Each row is a point. A path goes straight from each point to the next, and from the last back to the first. The post is the endless flat space through its rows: a point in 2 columns, a line in 3, a plane in 4, and so on, so that a path can go around it. Count how often the path circles the post. Going back the other way cancels.

Post:
12 30 -23

25 -22 22
Path (21 x 3):
-16 -1 36

21 -4 29

44 35 -5

44 -24 4

9 -19 -3

-5 14 -5

1 30 19

10 43 2

-34 8 1

-32 18 -35

-9 18 9

19 37 -7

54 15 10

51 -59 23

4 -1 -33

-17 34 -29

2 38 1

39 43 14

51 47 -47

7 25 -46

-13 2 -19
Times around: 3

Post:
-29 -36 27 25 15 36 -13 0 5 13 9

9 44 -11 -3 -41 -18 39 -8 3 8 -2

24 55 -21 -16 -27 -2 50 -9 47 14 13

1 2 -27 -6 -24 -10 50 5 48 33 -16

-12 -23 27 -12 42 10 -26 -8 -7 28 -6

-20 -27 14 38 33 -23 -19 -9 1 28 18

42 -20 -33 0 -24 -22 0 9 -5 -14 35

12 -49 39 31 36 -3 -12 39 -22 13 19

33 26 -11 -1 -35 -6 37 -34 46 5 -18

-3 21 0 23 9 44 -34 16 28 17 -42
Path:
16 -63 0 -52 26 29 37 -1 63 23 -7

41 43 8 15 7 -3 47 2 -1 13 -33

40 -7 25 4 12 17 29 3 9 38 -26

76 67 -1 -15 -50 28 46 37 19 16 -13

-31 35 18 22 -19 -21 2 -7 11 18 22

-21 53 7 8 9 1 -27 -21 56 1 -21

54 49 -31 -6 -23 -30 61 11 42 7 -6

16 -6 -1 24 19 -10 7 -8 -29 19 12

-4 33 -29 32 -21 39 -19 7 14 20 -11

11 -11 -27 16 20 -30 3 -34 18 25 3

14 -24 -12 -11 -14 16 59 -4 32 -13 16

-33 30 17 39 -2 -51 -2 4 -13 24 -10

28 51 21 -9 1 -34 -11 0 16 9 25

26 7 -30 1 3 -38 -39 -22 -10 11 39

90 21 -29 -26 -37 -9 57 30 24 19 -24

-4 -23 -5 41 8 -3 10 2 -11 3 12

97 76 12 -64 2 -31 38 -17 28 -11 -32

-27 -16 -11 5 -16 15 21 27 55 24 -11

41 31 -14 -43 -30 31 -20 22 24 -15 -9

-58 -26 39 22 49 15 -32 -19 12 4 27

3 -3 28 24 10 -16 19 -16 -7 5 20

-42 15 -9 17 29 11 28 0 3 48 -15

-25 13 3 -21 0 42 0 13 -15 43 4

11 -54 20 17 25 0 -18 7 40 50 21

-43 4 8 21 -20 5 -6 30 24 11 11
Times around: 1

Post:
-26 -2 -52 31 -15 -17 20 -14 3 38 30 34 -36 -26 14 -23 13 8

-13 -2 -19 21 27 -32 -11 -8 -9 25 44 2 -17 -3 -9 29 -5 -1

-27 2 -17 24 -14 6 15 -5 34 53 -7 -34 -24 -4 26 -14 7 -6

46 26 8 -15 7 -19 -15 8 13 1 -14 -3 11 -20 22 -8 -3 12

-10 7 -24 32 37 34 3 -28 16 -23 43 -36 -12 24 -22 -20 14 1

-40 8 -53 -2 9 -10 28 -2 9 23 37 -4 -3 11 18 28 15 -16

29 -26 -10 -12 -9 6 -23 28 17 10 4 23 -19 -49 31 14 8 26

25 -34 12 -2 -21 -56 -2 18 29 10 10 39 12 -33 22 3 14 35

-31 -18 -23 19 7 -35 29 -18 -18 10 5 -17 -25 -31 10 -3 16 -16

-15 12 -2 54 28 28 16 -39 14 -29 44 12 -6 13 -8 1 -48 16

41 7 25 -14 20 15 -9 -54 18 15 -35 -19 -1 -7 -2 20 -6 34

26 2 15 31 47 25 -15 -22 -11 -19 -20 -4 -6 30 14 -12 0 18

-25 34 27 6 17 8 -8 -19 -5 -9 13 -11 -5 28 -21 3 8 19

30 14 32 10 11 -32 -25 -19 39 -11 -50 3 -4 -40 16 10 31 22

-35 15 -33 33 -8 -1 -3 -26 -22 24 32 -16 14 -14 22 11 11 11

12 -15 -8 4 -40 -52 -7 28 36 -4 -8 -16 -28 -13 21 11 8 37

56 -6 20 8 1 40 -37 -29 3 -11 -55 0 -6 19 0 10 0 -21
Path, 29 rows:
5 9 31 15 -16 0 -4 0 4 30 -58 -28 -49 9 -29 -11 17 1

4 51 16 -3 39 30 -24 -26 -7 -4 -66 -3 -2 13 -16 -41 17 -34

-27 -37 -3 54 -7 -7 8 -92 36 -25 3 44 -26 -54 -10 -19 -29 1

37 8 -26 -21 -67 46 -45 -20 16 52 0 11 -19 10 1 18 5 1

6 12 57 47 -36 -22 -21 10 9 17 -22 11 -54 -24 24 58 -31 44

-23 -24 -2 -40 -16 26 -4 44 7 23 3 0 -49 10 -11 58 9 -20

-16 14 -55 -12 7 26 13 10 26 -7 49 14 12 -6 -3 -43 21 24

51 8 15 -65 19 -72 -66 -10 -12 40 8 16 0 -14 -21 25 1 1

-19 17 -3 3 5 16 4 -26 -11 17 9 -39 -11 -4 -3 -21 20 -37

-13 9 5 65 8 15 57 -6 -44 -29 24 28 -45 -26 36 -41 -35 37

14 -8 53 -6 9 -86 5 -18 -3 -25 -27 58 29 -26 10 43 33 56

-25 34 12 -19 5 -2 -12 12 11 -43 17 -12 9 -9 -25 -3 13 13

-41 12 -16 36 67 34 -20 -11 63 -13 2 -35 4 42 21 -37 57 -9

11 -3 17 5 -32 0 -20 1 1 -46 -35 -68 -41 46 4 -15 1 9

4 -13 -29 -10 20 -3 -39 15 14 -34 36 10 -33 -8 -1 41 30 -23

1 -14 -28 2 52 4 -7 -5 -24 -2 -2 -11 -22 28 11 -16 -5 -22

-9 12 -7 34 -31 -10 -4 -18 25 15 -62 4 -39 24 -5 -20 14 -15

22 -34 -33 58 53 -41 -9 -28 -41 -8 -8 -8 -13 -24 8 13 37 -29

18 25 -21 -28 41 16 -35 24 39 -16 29 -49 -12 13 -10 64 31 9

42 -25 4 -5 11 39 23 -17 57 33 -3 -46 8 -1 9 -4 -33 85

-21 42 -18 3 -27 -2 -76 12 42 57 35 -16 13 -9 -11 37 35 38

-11 -31 -55 13 24 27 12 -21 -16 30 50 -20 -23 -16 -10 -46 17 -32

2 10 12 -10 46 -45 -15 -12 -78 -27 4 -11 -32 -12 -4 45 -21 -27

-17 50 -42 43 30 44 48 -25 30 -15 37 -29 -1 -41 43 -7 20 -4

11 -25 39 22 2 -24 25 14 26 35 0 2 -5 -5 7 18 -40 74

11 61 7 13 6 -2 -19 -54 39 -15 -73 -74 25 32 15 2 21 19

-4 -4 33 52 -16 -5 -50 -6 50 -8 -10 11 -59 -2 13 -27 -29 37

-11 -8 -15 28 -20 -66 25 -14 47 -13 34 58 -10 -36 40 20 -1 25

22 20 0 4 -19 -9 25 -20 31 22 16 -18 -4 17 7 24 -4 38
Times around: 4
